Rows are points. Each copy is the shape, with its points in the same order, stretched, turned, moved and blurred by noise. Is it also mirrored, or only turned?
In the rows, 128 means zero.

Shape (8 x 3)
[[143 184 104]
 [118 145 180]
 [105 173 178]
 [ 76  70 114]
 [108 168 138]
 [108  42 167]
 [131 163 121]
 [108  36 144]]
Copy 1 (8 x 3)
[[102 124 161]
 [171 165 144]
 [152 187 164]
 [157 128  59]
 [130 170 155]
 [226 122  72]
 [130 141 156]
 [205 103  60]]
Copy 1 is: mirrored
Copy 2 (8 x 3)
[[114 170  99]
 [167 145 149]
 [168 177 152]
 [ 93  81 214]
 [136 174 146]
 [148  52 205]
 [120 164 125]
 [124  43 205]]
Copy 2 is: only turned
Copy 3 (8 x 3)
[[ 88 116 136]
 [139 169 160]
 [111 177 167]
 [154 162  50]
 [102 157 132]
 [207 166 103]
 [109 132 129]
 [203 141  87]]
Copy 3 is: mirrored
Copy 4 (8 x 3)
[[170 148  94]
 [ 97 190 145]
 [ 90 196 116]
 [ 58  89 193]
 [112 159 118]
 [ 67 131 242]
 [141 152 123]
 [ 78 112 241]]
Copy 4 is: only turned

Shape (10 x 4)
[[172 104 103 151]
 [165 151 147  70]
 [116 150  49 170]
 [ 78 155 184  63]
 [ 82 122  96  77]
 [204  89 108 148]
 [143 158 107 112]
 [122 170 201  84]
 [ 75  57  95 178]
 [137  71  91 169]]
Copy 1 (10 x 4)
[[196 114 109 127]
 [151 172 131  69]
 [158 141  62 193]
 [ 65 137 154  84]
 [ 97 151 156 155]
 [228 113 134 117]
 [144 165 102 117]
 [ 95 130 128  49]
 [140  62 160 205]
 [185  90 141 173]]
Copy 1 is: mirrored
Copy 2 (10 x 4)
[[152 147 104 172]
 [169 132  85  76]
 [107 183 174 157]
 [150  73 150  44]
 [166 138 196  93]
 [165 148  74 182]
 [138 158 119 107]
 [136  72  96  55]
 [141 101 203 203]
 [151 134 144 200]]
Copy 2 is: mirrored
Copy 3 (10 x 4)
[[171  68 159 132]
 [131 151 198 109]
 [193  86 102  68]
 [ 67 209 155 114]
 [162 182 117 124]
 [178  47 183 146]
 [155 125 156  85]
 [ 60 168 187  98]
 [151  85  80 173]
 [175  62 124 161]]
Copy 3 is: mirrored
Copy 4 (10 x 4)
[[101  91 140 171]
 [187 184 162 138]
 [112  64  55 108]
 [179 186 164  51]
 [172  92 138  83]
 [109 103 172 208]
 [164 130 114 131]
 [166 217 158  89]
 [ 63  12 134  89]
 [ 84  61 146 148]]
Copy 4 is: only turned

Shape (7 x 4)
[[169 112 116 167]
 [146 149 102 114]
 [113  36 215 132]
 [ 48 144 126  90]
 [ 78 127 135  60]
 [169  63  79 135]
 [134 117 160 109]]
Copy 1 (7 x 4)
[[135 105  77 152]
 [139 164 127 152]
 [ 83  52 109  20]
 [116 227 129  72]
 [114 198 164  70]
 [ 58 113  92 170]
 [135 126 132  89]]
Copy 1 is: mirrored
Copy 2 (7 x 4)
[[117 143  87 164]
 [125 184 116 110]
 [184  60 170 209]
 [172 122 175  58]
 [199 144 169  82]
 [172 164  47 164]
 [152 134 163 154]]
Copy 2 is: only turned

Shape (12 x 6)
[[ 77 131 105 129 180 109]
 [136 151 163 104 178 176]
 [ 92 147 152 155  57 114]
 [ 93 130 138 106 163 112]
 [ 77 157 145 129 145 103]
 [120 134 113 151 163 173]
 [ 95 165  89 144  45 113]
 [103  98 151 148  98 107]
 [ 76 153 113 133 162 110]
 [ 82 169 133 155 154 166]
 [243 141 142 150 171 108]
 [ 78 139 144 136 138 120]]
Copy 1 (12 x 6)
[[ 81 122 106 150 155 187]
 [151 176 179 155 114 161]
 [ 65 140 110  83 131  72]
 [ 95 120 148 129 139 171]
 [ 68 139 136 119 162 147]
 [128 164 105 174 113 148]
 [ 98 146  50  57 160  80]
 [ 63  97 132 130 109 102]
 [ 81 135 111 133 165 167]
 [ 90 193 107 138 139 153]
 [201 123 180 230 168  83]
 [ 68 138 129 126 138 146]]
Copy 1 is: only turned
Copy 2 (12 x 6)
[[153 115  68  75 137 151]
 [138  95 190  77 150 149]
 [183 119 116 173  38 122]
 [143 130 110  85 133 125]
 [187 124 104  96 109 124]
 [135  68 125 102 132 182]
 [171 151  89 163  20 176]
 [139 108  95 164  88 104]
 [173 117  83  85 120 151]
 [180  65 129  86  98 169]
 [147 139 163 184 232 160]
 [171 105 103 107 101 127]]
Copy 2 is: mirrored
Copy 3 (12 x 6)
[[ 39 141 124  87 106 113]
 [130 117 120  42 122 113]
 [ 94 104 222 148  92  95]
 [ 67 139 143  78 129 113]
 [ 73 153 170  93 105 104]
 [ 92 100 110  84  80 105]
 [ 93 115 201 182  75 138]
 [ 63  86 188 128 124  83]
 [ 61 146 143  93  96 112]
 [ 97 124 152  74  60 104]
 [153 129  74 127 155  48]
 [ 72 128 169  91 105 101]]
Copy 3 is: mirrored
Copy 4 (12 x 6)
[[103 159 167 199 143 145]
 [124 195 155  92  80 186]
 [106  55 107 121  82  78]
 [ 88 168 163 146 130 130]
 [ 84 129 173 164 100 115]
 [155 146 134 149 107 187]
 [109  74  86 156  80  51]
 [112  90 122 120 152 105]
 [ 98 142 169 190 112 131]
 [118 124 148 171  61 182]
 [249 165 214  45 147 108]
 [ 95 116 151 159 106 136]]
Copy 4 is: only turned

Shape (11 x 6)
[[108 117 210 109 114 142]
 [127 140 102 174 140 143]
 [136  81 141 204 197 112]
 [126 167 179  81 135 172]
 [138 119 155  75 180 197]
 [164 129 109  84 105 119]
 [187 196 119 184  61  80]
 [210 134  89 201 192  78]
 [106 200 131 172 108  86]
 [197 130  89  84 139 185]
 [197 192  90 193 106 154]]
Copy 1 (11 x 6)
[[ 99  68  82 121 149  86]
 [132 126 145 175  84 115]
 [140 165  97 159  80 133]
 [105  75 134  95 167  62]
 [ 76 138 133 127 180  70]
 [ 67 104 157 158 143 155]
 [113  46 171 116  66 155]
 [137 162 168 132  73 176]
 [192  32 143 145  79 114]
 [ 34 160 188 147 153 124]
 [ 88 118 198 128  67 119]]
Copy 1 is: mirrored
Copy 2 (11 x 6)
[[100  89 108 131  86 115]
 [130 125 128  67 146 140]
 [178 100  99   9  77 122]
 [ 77 140  92 147 109 122]
 [ 74 120  23  93  86 138]
 [124  92  92 130 202 112]
 [157 130 231 127 225  73]
 [208 132 135  23 158  81]
 [156 143 213 134 169 118]
 [ 84 115  42  91 179 117]
 [113 158 179  80 193  99]]
Copy 2 is: mirrored
Copy 3 (11 x 6)
[[144 165 108 101 101  66]
 [124 116 141 143 190 156]
 [151  83 180  65 161 189]
 [112 202 128 153 119  79]
 [ 88 173 186 126 127  95]
 [124 120 153 190 119  87]
 [203 137 109 224 172 130]
 [170  87 215 160 173 219]
 [144 144  76 176 162 159]
 [107 144 208 197 158  93]
 [169 152 155 213 223 149]]
Copy 3 is: only turned
